Each row is a point. Two turns around zero, p and q, are shown by what they do to some points. Write where each new point lands after one turn and then the other. Backwards means that the second turn is done in reverse. Each puzzle has new turns, and all numbers are rounded.

Turn p:
[0.17 0.24] => [0.28 0.08]
[-0.28  0.22] => [-0.08  0.35]
[-0.21 -0.87] => [-0.71 -0.55]
[0.10 0.26] => [0.24 0.14]
[0.22 0.15] => [ 0.27 -0.02]
Turn q:
[0.24 0.50] => [0.30 0.47]
[-0.18  0.13] => [-0.16  0.15]
[0.16 0.08] => [0.17 0.06]
[-0.22 -0.70] => [-0.31 -0.67]
Where do these land?
q, then p: [0.19 0.05] => [ 0.17 -0.10]
q, then p: [-0.27 -0.56] => [-0.59 -0.19]
q, then p: [0.08 0.51] => [0.42 0.30]

Turn p:
[-0.40  0.00  0.29 -0.40] => [-0.56 -0.06  0.04 -0.29]
[ 0.25 -0.03  0.34  0.38] => [0.15 0.17 0.45 0.27]
[ 0.16 -0.02 -0.35 -0.46] => [ 0.18 -0.31 -0.27 -0.39]
[-0.01 -0.39  0.30  0.64] => [-0.05  0.01  0.38  0.71]
[ 0.01  0.44 -0.59 -0.17] => [ 0.29  0.19 -0.60 -0.31]
Turn q:
[-0.21 -0.34 -0.05  0.33] => [-0.33 -0.17 -0.15  0.34]
[-0.14  0.00 -0.24  0.32] => [-0.07  0.12 -0.22  0.33]
[ 0.18  0.16 -0.10 -0.72] => [ 0.18  0.15 -0.03 -0.73]
[ 0.01 -0.47  0.29  0.55] => [-0.22 -0.53  0.09  0.51]
[ 0.15 -0.28 -0.18  0.57] => [ 0.04 -0.30 -0.31  0.52]
[-0.16  0.42  0.08 -0.64] => [ 0.03  0.46  0.26 -0.58]
[ 0.18  0.51  0.21 -0.40] => [ 0.37  0.27  0.36 -0.39]
Where do these land?
q, then p: [ 0.25 -0.32 -0.48  0.24] => [ 0.35 -0.26 -0.43  0.29]
p, then q: [-0.25  0.33  0.43  0.03] => [-0.09  0.45  0.39 -0.03]
q, then p: [ 0.27  0.17 -0.57  0.05] => [ 0.57  0.00 -0.31 -0.10]
p, then q: [-0.63 -0.42  0.22 -0.19] => [-0.76  0.15 -0.06  0.22]
p, then q backwards: [ 0.30 -0.31 -0.04 -0.38] => [ 0.40 -0.27  0.26 -0.17]
q, then p: [0.07 0.56 0.44 0.23] => [0.13 0.35 0.65 0.01]

Turn p:
[ 0.13  0.12  0.16 -0.15 -1.45 -0.23  0.35  0.11] => [ 0.00 -0.52  0.32 -0.29 -1.33  0.19  0.35  0.02]
[ 0.22  0.00  0.14 -0.11 -0.51  0.20  0.15 -0.76] => [-0.05 -0.19  0.10  0.21 -0.41  0.30  0.22 -0.77]
[ 0.25 -0.01 -0.21  0.11  0.32 -0.23  0.35  0.20] => [ 0.40 -0.08 -0.12  0.01  0.27 -0.18  0.30  0.24]
[-0.16 -0.19 -0.01  0.38  0.07 -0.16 -1.50  0.14] => [-0.21  0.12 -0.24  0.30 -0.09 -0.36 -1.46  0.15]
[ 0.20 -0.07 -0.48 -0.15  0.17  0.01  0.22  0.28] => [ 0.18 -0.20 -0.42 -0.23  0.22 -0.02  0.23  0.21]
[ 0.00 -0.03 -0.30  0.01  0.25 -0.21  0.22 -0.13] => [ 0.10  0.03 -0.24  0.10  0.18 -0.26  0.29 -0.03]
[ 0.14  0.45  0.17  0.31  0.16  0.66 -0.41  0.16] => [ 0.13  0.37 -0.02  0.16  0.13  0.73 -0.50  0.15]
[-0.14  0.20  0.13 -0.35  0.35 -0.25  0.07  0.14] => [ 0.05  0.36  0.11 -0.37  0.20 -0.27  0.10  0.03]
[ 0.23 -0.22  0.03 -0.19  0.11  0.42  0.22  0.02] => [ 0.00 -0.28  0.02 -0.16  0.34  0.35  0.13 -0.14]
[-0.90 -0.18  0.07  0.00  0.23 -0.22  0.05 -0.34] => [-0.74  0.36  0.14  0.25  0.15 -0.49  0.20 -0.06]
[ 0.04 -0.06  0.29  0.13  0.29 -0.01  0.28  0.18] => [0.15 0.02 0.35 0.03 0.32 0.00 0.15 0.19]
Turn q:
[-0.31  0.12  0.42 -0.54 -0.54 -0.44 -0.34 -0.37] => [-0.22  0.31  0.47 -0.49 -0.41 -0.45 -0.58 -0.07]
[-0.11 -0.08 -0.07  0.39  0.20 -0.49  0.15 -0.19] => [-0.11 -0.24 -0.02  0.41 -0.05 -0.50  0.13 -0.07]
[ 0.45  0.07 -0.02 -0.03  0.48  0.24  0.18 -0.19] => [ 0.41 -0.03 -0.19 -0.05  0.53 -0.03  0.22 -0.18]
[ 0.22  0.44 -0.77  0.36  0.29  0.80  0.23  0.09] => [ 0.01  0.25 -0.82  0.37  0.44  0.66  0.37 -0.33]
[-0.19  0.18  0.36  0.18  0.22 -0.09  0.27  0.24] => [-0.08  0.18  0.29  0.23  0.15 -0.13  0.34  0.30]
[-0.04 -0.37  0.59  0.05 -0.69 -0.23 -0.26 -0.10] => [ 0.21 -0.06  0.68 -0.06 -0.66 -0.05 -0.37  0.01]
[ 0.23  0.20 -0.44 -0.11  0.10  0.25 -0.55  0.38] => [ 0.06  0.05 -0.60 -0.03  0.16  0.41 -0.41  0.32]
[-0.20 -0.23 -0.38  0.12  0.49  0.54  0.08  0.09] => [-0.25 -0.34 -0.19  0.15  0.52  0.48  0.20 -0.13]
[-0.05 -0.32  0.30 -0.42 -0.55 -0.57  0.23  0.06] => [-0.03 -0.13  0.37 -0.52 -0.68 -0.37  0.09  0.16]
Where do these land?
q, then p: [-0.32 -0.19 -0.49  0.11 -0.34 -0.19 -0.30 -0.30] => [-0.55 -0.11 -0.22  0.31 -0.37 -0.19 -0.25 -0.17]
q, then p: [-0.45 -0.26  0.51 -0.26  0.37  0.65 -0.05 -0.23] => [-0.23  0.38  0.57 -0.06  0.71  0.18 -0.18 -0.34]
q, then p: [-0.44  0.10 -0.07  0.44  0.28  0.11  0.60 -0.04] => [-0.15  0.21  0.26  0.53  0.18 -0.03  0.61  0.19]
p, then q: [ 0.10  0.13  0.15 -0.50 -0.67  0.02 -0.46  0.48] => [-0.09  0.09  0.14 -0.74 -0.38  0.36 -0.57  0.09]
p, then q: [ 0.09 -0.38  0.44  0.42 -0.02 -0.40 -0.01  0.03] => [ 0.36 -0.23  0.44  0.31 -0.18 -0.26 -0.11  0.32]
p, then q: [ 0.13 -0.42 -0.40 -0.23  0.36  0.26  0.22 -0.10] => [-0.21 -0.51 -0.21 -0.06  0.44 -0.09  0.25 -0.21]
p, then q: [-0.17  0.15  0.25 -0.37 -0.40 -0.28 -0.04 -0.56] => [-0.12  0.34  0.31 -0.14 -0.38 -0.37 -0.14 -0.51]
p, then q: [ 0.64  0.82 -0.01  0.58  0.07 -0.08  0.54  0.15] => [ 0.98  0.39 -0.39  0.12 -0.11  0.35  0.57  0.06]
q, then p: [ 0.57 -0.33 -0.40  0.17  0.36  0.00 -0.33  0.28] => [ 0.17 -0.65 -0.51  0.06  0.39  0.01 -0.22  0.19]
q, then p: [-0.16  0.38  0.03 -0.37  0.00 -0.10 -0.18  0.28] => [-0.08  0.37 -0.14 -0.41 -0.07 -0.02 -0.10  0.29]

Turn p:
[ 0.41  0.33  0.15 -0.01 -0.35 -0.64  0.13  0.07  0.32  0.30 -0.32] => [ 0.25  0.32  0.11 -0.15 -0.29 -0.43 -0.02 -0.10  0.33  0.49 -0.57]
[ 0.50  0.26 -0.27  0.24 -0.23  0.03  0.18 -0.13  0.32 -0.03  0.74] => [-0.20 -0.03 -0.24 -0.10 -0.68  0.11  0.13 -0.51  0.56 -0.12  0.14]
[-0.30 -0.81  0.45 -0.23 -0.32  0.25  0.06 -0.14  0.35  0.26 -0.34] => [ 0.31 -0.64  0.28 -0.10  0.20  0.57 -0.27  0.25 -0.25  0.20 -0.55]
[-0.34  0.20 -0.22 -0.17  0.29 -0.16  0.14 -0.25 -0.02 -0.15  0.05] => [-0.31 -0.18  0.08 -0.07  0.32 -0.37 -0.02 -0.04  0.12 -0.07  0.23]
[-0.06  0.02  0.40 -0.10  0.33  0.03 -0.59  0.32 -0.36  0.02 -0.02] => [ 0.27  0.31  0.04  0.15  0.06  0.08  0.04  0.57 -0.28  0.17  0.48]
[ 0.27  0.24  0.31 -0.08 -0.43  0.26  0.14  0.03 -0.63  0.26 -0.10] => [ 0.23  0.32  0.21 -0.10 -0.31  0.05  0.06 -0.42 -0.68  0.18  0.04]
[-0.27  0.19  0.06 -0.02 -0.40  0.22  0.00 -0.13 -0.10  0.23  0.74] => [-0.45 -0.33  0.14 -0.05 -0.55  0.21  0.19 -0.20 -0.17  0.22  0.34]
[-0.11 -0.02 -0.06 -0.17 -0.42  0.18  0.29  0.29  0.04 -0.75 -0.19] => [-0.31  0.16  0.09 -0.45 -0.10  0.02 -0.26  0.15 -0.24 -0.63 -0.36]
[-0.23 -0.54  0.19  0.25 -0.41 -0.03 -0.19 -0.21 -0.31 -0.36 -0.32] => [ 0.16 -0.26  0.24  0.44 -0.12  0.00 -0.34  0.25 -0.48 -0.39 -0.32]
[ 0.11  0.16 -1.27 -0.17  0.30 -0.10 -0.74 -0.19  0.11  0.04  0.13] => [-0.56  0.09 -1.04  0.44  0.24 -0.26 -0.55 -0.11  0.38  0.20  0.40]
[-0.24  0.36  0.21  0.37 -0.20  0.24  0.08  0.00  0.19  0.34 -0.34] => [-0.23  0.27  0.46  0.22  0.12  0.26  0.20 -0.16 -0.02  0.30 -0.34]
[-0.10  0.27 -0.23  0.10 -0.12 -0.15  0.26  0.19  0.15  0.12  0.07] => [-0.33  0.08 -0.08 -0.12 -0.06 -0.15  0.28 -0.12  0.13  0.10 -0.22]
[ 0.44 -0.02  0.23 -0.22  1.94 -0.01  0.00 -0.04 -0.18 -0.66 -0.04] => [ 0.85  0.31 -0.10 -0.23  1.07 -0.27  0.17  0.31  0.65 -0.72  1.17]
[-0.08 -0.65  0.03  0.20  0.02 -0.13  0.25  0.19  0.12  0.39 -0.05] => [ 0.31 -0.44 -0.22  0.10  0.11  0.17  0.38  0.12 -0.04  0.08 -0.44]
Turn q:
[-0.04 -0.22 -0.15  0.10  0.27 -0.14 -0.29 -0.38 -0.41  0.29 -0.14] => [ 0.34 -0.02 -0.09 -0.18  0.32 -0.25 -0.29 -0.41 -0.22  0.01  0.24]
[ 0.52 -0.50 -0.38 -0.88  0.08  0.47  0.18  0.25  0.49 -0.11  0.05] => [ 0.33 -0.59  0.21 -0.76 -0.02  0.50  0.36  0.48  0.35 -0.04 -0.44]
[-0.39  0.93 -0.43  0.11  0.03 -0.49  0.07  0.20  0.43 -0.05  0.03] => [-0.08  0.92 -0.65  0.31 -0.04  0.12  0.06  0.33  0.18  0.33 -0.24]
[-0.50 -0.28  0.52  0.21  0.22  0.45 -0.28  0.05 -0.35  0.06 -0.13] => [-0.53 -0.32  0.13  0.00  0.09 -0.20 -0.17 -0.80  0.08 -0.07  0.04]
[ 0.71 -0.45  0.08 -0.08  0.22  0.80  0.16  0.08 -0.35  0.01  0.67] => [ 0.11 -0.53  0.63 -0.23  0.27  0.72  0.34 -0.16 -0.02 -0.66  0.32]
[ 0.52 -0.30 -0.04 -0.58  0.01  0.15  0.04  0.31 -0.38 -0.39  0.20] => [-0.12 -0.37  0.18 -0.56  0.21  0.11  0.34  0.42 -0.20 -0.52  0.00]
[-0.05  0.14 -0.08  0.39  0.06 -0.71 -0.15  0.01  0.49 -0.19 -0.01] => [ 0.20  0.20 -0.37  0.61  0.17 -0.35 -0.09  0.39  0.25  0.16 -0.08]
[-0.32 -0.41  0.21  0.56  0.10  0.24  0.30 -0.19 -0.57  0.07 -0.56] => [-0.03 -0.23  0.29  0.22 -0.03 -0.43  0.12 -0.86 -0.56  0.13 -0.11]
[-0.34  0.31 -0.45 -0.04 -0.66 -0.57 -0.05  0.17  0.52  0.08  0.15] => [-0.06  0.22 -0.61  0.24 -0.27  0.13 -0.10  0.68  0.03  0.67  0.10]
[ 0.25  0.16  0.32  0.19 -0.07  0.11 -0.15  0.11 -0.14  0.31 -0.30] => [-0.17  0.17  0.51  0.06  0.11 -0.07 -0.35 -0.07 -0.12  0.06 -0.05]
[-0.37 -0.04  0.65 -0.05  0.11  0.00  0.37 -0.20 -0.19  0.31 -0.05] => [-0.19  0.14  0.34 -0.07 -0.35 -0.41  0.18 -0.49  0.18  0.10  0.33]
[ 0.01  0.67 -0.25  0.05 -0.36 -0.30 -0.20 -0.40  0.45 -0.40  0.10] => [ 0.19  0.42 -0.57  0.35 -0.45  0.12 -0.38  0.49  0.06 -0.19 -0.13]
Where do these land?
q, then p: [ 0.06 -0.23  0.05  0.41  0.19  0.60 -0.40  0.11 -0.35  0.19  0.12] => [ 0.19 -0.36  0.29  0.38  0.32  0.29 -0.22  0.04  0.00 -0.25  0.53]
p, then q: [ 0.16 -0.51 -0.05  0.21 -0.24  0.28 -0.17 -0.23 -0.21 -0.03 -0.45] => [ 0.08 -0.16  0.13  0.19  0.31  0.00 -0.39 -0.26 -0.43 -0.38 -0.26]
q, then p: [-0.03 -0.24  0.06  0.78  0.40 -0.06 -0.28  0.19  0.15  0.18 -0.35] => [ 0.44 -0.01  0.19  0.72  0.39 -0.08  0.16  0.00  0.43  0.10  0.06]
q, then p: [-0.21 -0.51 -0.24 -0.12  0.57 -0.01 -0.03  0.30  0.19  0.13 -0.04] => [ 0.33 -0.34 -0.18 -0.19  0.57  0.01  0.02 -0.20  0.39  0.14 -0.10]
p, then q: [-0.21  0.19 -0.02 -0.28  0.28 -0.61  0.56  0.00 -0.09 -0.70  0.45] => [-0.09 -0.20 -0.47 -0.14 -0.18 -0.59  0.55  0.71  0.33 -0.07  0.18]
p, then q: [-0.56  0.15 -0.63 -0.04  0.05 -0.50  0.06  0.20 -0.07 -0.21  0.26] => [-0.09  0.00 -0.69  0.08  0.13 -0.37  0.48  0.05 -0.02  0.51  0.07]
q, then p: [-0.29  0.06 -0.36 -0.11 -0.09 -0.46  0.53 -0.01  0.58 -0.46  0.80] => [-0.50  0.08 -0.58 -0.34 -0.21  0.24  0.54 -0.49  0.26 -0.35 -0.62]
q, then p: [-0.65  0.35 -0.17 -0.17  0.30 -0.22  0.64 -0.39  0.27 -0.12  0.26] => [-0.49  0.05 -0.10 -0.27 -0.27 -0.23 -0.05 -0.83  0.34  0.05 -0.43]
p, then q: [ 0.46  0.41  0.17 -0.19 -0.34  0.51 -0.09  0.16  0.02 -0.06 -0.43] => [-0.22  0.51  0.05 -0.34 -0.24  0.22 -0.61 -0.12 -0.05 -0.34 -0.09]
p, then q: [ 0.41  0.33  0.52 -0.50 -0.50  0.11 -0.62 -0.37 -0.01  0.02 -0.11] => [-0.40  0.08  0.27 -0.15  0.04  0.25 -0.98  0.22  0.07 -0.06  0.51]
p, then q: [ 0.68 -0.04 -0.04  0.26  0.14  0.17 -0.06 -0.16 -0.22  0.76 -0.32] => [ 0.78  0.39  0.43  0.18  0.02  0.36 -0.33 -0.20 -0.24 -0.13  0.07]
p, then q: [ 0.17  0.04  0.70 -0.25 -0.76  0.21 -0.13  0.18 -0.25  0.30 -0.19] => [-0.43  0.14  0.66 -0.43 -0.17  0.06 -0.51 -0.02 -0.52 -0.05  0.26]
